Each row is a point. The window is the flat piece filled in between its corners: a triangle in 3 columns, a solid with four corners in 4, and so on. A path goes straight from each point to the next, and from the last back to the first. List the points from which the path goes on through the window.

Window:
[[ -5.7 -13.2   7.8  -4.3]
 [  3.8  10.2  16.0  -6.6]
 [-13.3   5.9   2.0  -6.1]
 [-17.5 -28.8 -10.4  44.7]]
Path:
(1): [-23.1 -20.7   5.8  33.7]
(2): [-10.3 -23.2 -22.5  19.7]
(3): [  2.2 -19.9 -19.1   9.8]
(4): [-9.8 -7.7 21.2 13.1]
(5): [-2.6  7.8 19.6  0.2]
(6): [ 13.8   2.6  -3.0 -18.7]
(7): [-10.5  -7.5 -19.0  15.0]
(8): [-28.2 -17.4   6.9  15.1]
(9): [-22.9   5.5  23.0 -11.7]
(10): [ 12.9   5.4  -2.2 -11.1]
(11): [  9.7   9.5  -9.0 -18.4]
(12): [-17.7   1.7  23.2  -4.7]
(13): [-27.8   0.2  12.2  -3.6]
(14): [ 14.7   3.1   4.3 -15.1]
(15): [ -7.4 -18.0 -21.7  17.6]
(16): [-13.9 -18.5  10.6   8.0]
Through the window after points: 5

Window (6 x 6):
[[ -6.6   6.9  11.6  14.5  -4.6  24.3]
 [ -3.6   7.2  -0.4 -40.0  -5.9   0.0]
 [  7.7 -16.5   5.3 -20.5  -4.5  12.0]
 [ -1.1  11.5  -5.1  43.6  20.0  -9.8]
 [-19.5 -11.9   6.0  -7.7  25.2 -19.6]
 [-12.7 -12.6 -17.1  -8.4  -0.6  -0.7]]
Path:
(1): [ -2.6  -1.5   8.4  -3.9   1.0 -23.2]
(2): [-20.1  -3.1 -16.8  -1.6  38.7   0.2]
(3): [ -2.5  -4.7 -15.7  -9.4  23.5  14.5]
(4): [-11.0  -3.6  -3.8   4.9  -8.4 -29.3]
(5): [-11.8  -5.2   7.1  27.0  -8.5 -20.1]
(6): [-1.2 10.1 -7.0 28.2 24.5 -4.0]
(7): [ -8.4  -4.5 -24.3 -22.2  19.4   6.8]
(8): [ -0.6  12.9  28.3 -13.5 -11.6  -1.2]
(9): [-16.4  -4.8  -7.1 -27.9 -38.2  -9.2]
(10): [ -5.3  -6.0 -10.3  -6.5  18.9   5.3]
(11): [ -3.8  -3.8   7.9 -10.8  34.5  16.3]
(12): [ -2.4 -17.1  -4.5 -12.2 -24.5  -7.8]
Through the window after points: 5, 9, 11

Window:
[[ 16.4  26.2   0.8 -22.6  29.5 -20.7  -5.0  25.6  23.1]
 [ 22.6 -21.1  -1.6  17.5   1.3  16.6  25.0  -7.4 -24.4]
 [  2.4  30.9  22.2  23.8 -21.7   0.5  -0.7  22.1  -3.9]
 [ -0.7   3.7   8.1  -4.3  -0.3  29.1 -17.6  -0.2  -3.9]
 [ 23.0   4.7   6.3 -17.3   2.7  23.0  35.0  13.2  -2.5]
 [-11.5  -4.8  -5.2  16.2 -17.3 -22.9   5.2 -15.9  13.4]
 [ 13.1  10.7  -3.7  -7.0  -4.3   8.2   6.4  -6.3 -12.8]
 [ 11.4 -14.2  -4.1 -10.1   2.8 -16.8  -2.5  22.9 -13.0]
 [ 26.7 -12.5  13.0 -18.0   9.2   8.7 -22.3 -16.2   0.6]]
Path:
(1): [ 38.8 -13.0  -6.5  -6.1 -29.5   8.3   1.9  14.2   9.5]
(2): [ 18.1   9.7  -5.7  -5.7 -14.7  12.4 -12.6  15.3  22.4]
(3): [ -4.3  16.8  22.2 -11.9  19.2 -12.0 -11.7   4.9  -9.7]
(4): [ 10.3   9.5  20.3 -19.7  17.8 -15.7   1.7  -1.4  -8.6]
(5): [ 17.4  16.7  -3.3  10.5  -8.3   9.6 -12.4  24.4  19.7]
(6): [ 15.6  19.1 -15.3  -5.5  -0.1  -8.3  -9.8  16.0  19.1]
(7): [ 10.7   6.0  26.6 -20.8  30.4  -5.1   0.9  12.2  -3.0]
(8): [ -0.8   9.7   9.9 -13.1  27.3   5.8  23.5   6.8 -17.7]
Through the window after points: 4, 6, 8

Window (11 x 11):
[[  8.3  -9.3 -19.5  -7.4 -49.8   1.8  37.0   1.3   9.0 -30.7   1.5]
 [  9.9  34.9  -6.9 -16.8 -16.1  17.6  20.4  23.6 -44.4 -13.0  -8.2]
 [ 13.1  13.5 -10.0  11.6   3.0  -4.1  -5.3 -12.4  16.1  -0.9  10.9]
 [-14.8   3.2 -11.5 -12.3  13.1   3.6  23.8  -3.1  20.5   2.4  10.0]
 [ 17.9   3.5  24.5   0.6   3.3 -22.2  12.0   4.7  32.3 -11.1   0.3]
 [-37.0  -3.0 -13.0  17.9  -9.5   9.7  21.0  -7.5  -3.2  -3.6 -16.7]
 [ 35.2  -8.2  -4.5   1.6 -18.2  21.9  15.7 -21.3 -28.4 -11.6  11.4]
 [ -5.9 -10.5  -6.8   2.0  -6.1  20.2   3.5  -2.4   9.3  -1.1 -19.7]
 [-16.0  34.7  25.4  -5.3  -9.5 -12.4 -27.2 -18.3  10.8   1.3   9.0]
 [  1.6  -2.2   2.9  15.2   9.1  25.0 -14.9   4.6 -20.9   9.0  18.3]
 [-16.2  27.2 -12.4   4.3  -7.7  31.1  41.8  10.8  11.9  16.1   3.6]]
Path:
(1): [ 12.0  -6.0  -2.8   8.2  -8.6  24.1  18.3 -10.5  -7.0 -25.9  10.9]
(2): [  9.5   4.0 -10.6  -7.6 -25.8  -0.1   7.2  -2.1 -13.7  16.7  -6.3]
(3): [  3.9   9.1  -2.8   8.1  -1.5 -10.5   6.0  -8.7  16.6  28.4  -2.1]
(4): [-12.5   2.5   5.6   1.6  -6.3  13.4  -7.0 -13.1  13.1 -30.7   7.4]
(5): [  2.0  23.0  -0.8   4.2  -4.1  10.8   5.6  -5.5   6.4 -18.4   8.2]
(6): [  0.0 -22.1  -3.0  -8.8 -23.0  -6.0  31.1  12.5  -7.7  25.9   7.4]
(7): [-10.3 -10.2 -11.6  -6.5 -24.9 -20.6  20.3  21.4   1.7  19.1 -20.1]
(8): [  0.2  10.1  12.3  14.8  13.0  26.1   3.7 -22.6  17.0 -27.0   4.3]
(9): [-11.3   6.0  -8.2  -8.0   1.3  16.1  19.7 -13.6  15.5 -38.0   5.8]
(10): [  6.9  -2.6  -1.2   7.9 -19.7  -5.8  -0.6   9.4 -20.1  18.5  -6.1]
(11): [  7.7  -2.5   9.6   3.5 -15.9  -7.8   8.8   0.9  -1.3  26.0  -6.1]
(12): [ -2.0  11.9  -7.6   3.9  11.6   8.0  10.7 -13.1  34.7 -42.4  15.8]
(13): [  2.0  19.7  -9.4  29.1 -11.8  28.5   3.0  -5.4  -5.0 -37.1   5.3]
(14): [-12.8   8.4   0.2  -9.5   6.9   6.8  15.5   3.0   3.0  22.8  -5.2]
(15): [ -5.1   6.4  -6.2   0.4 -27.9  -5.9   6.7  -6.6  -5.0  25.3   4.5]
(16): [  5.4  18.5  -4.0   2.4   4.1  23.8  25.7   5.9  -3.7 -22.8   6.8]
Through the window after points: 1, 7
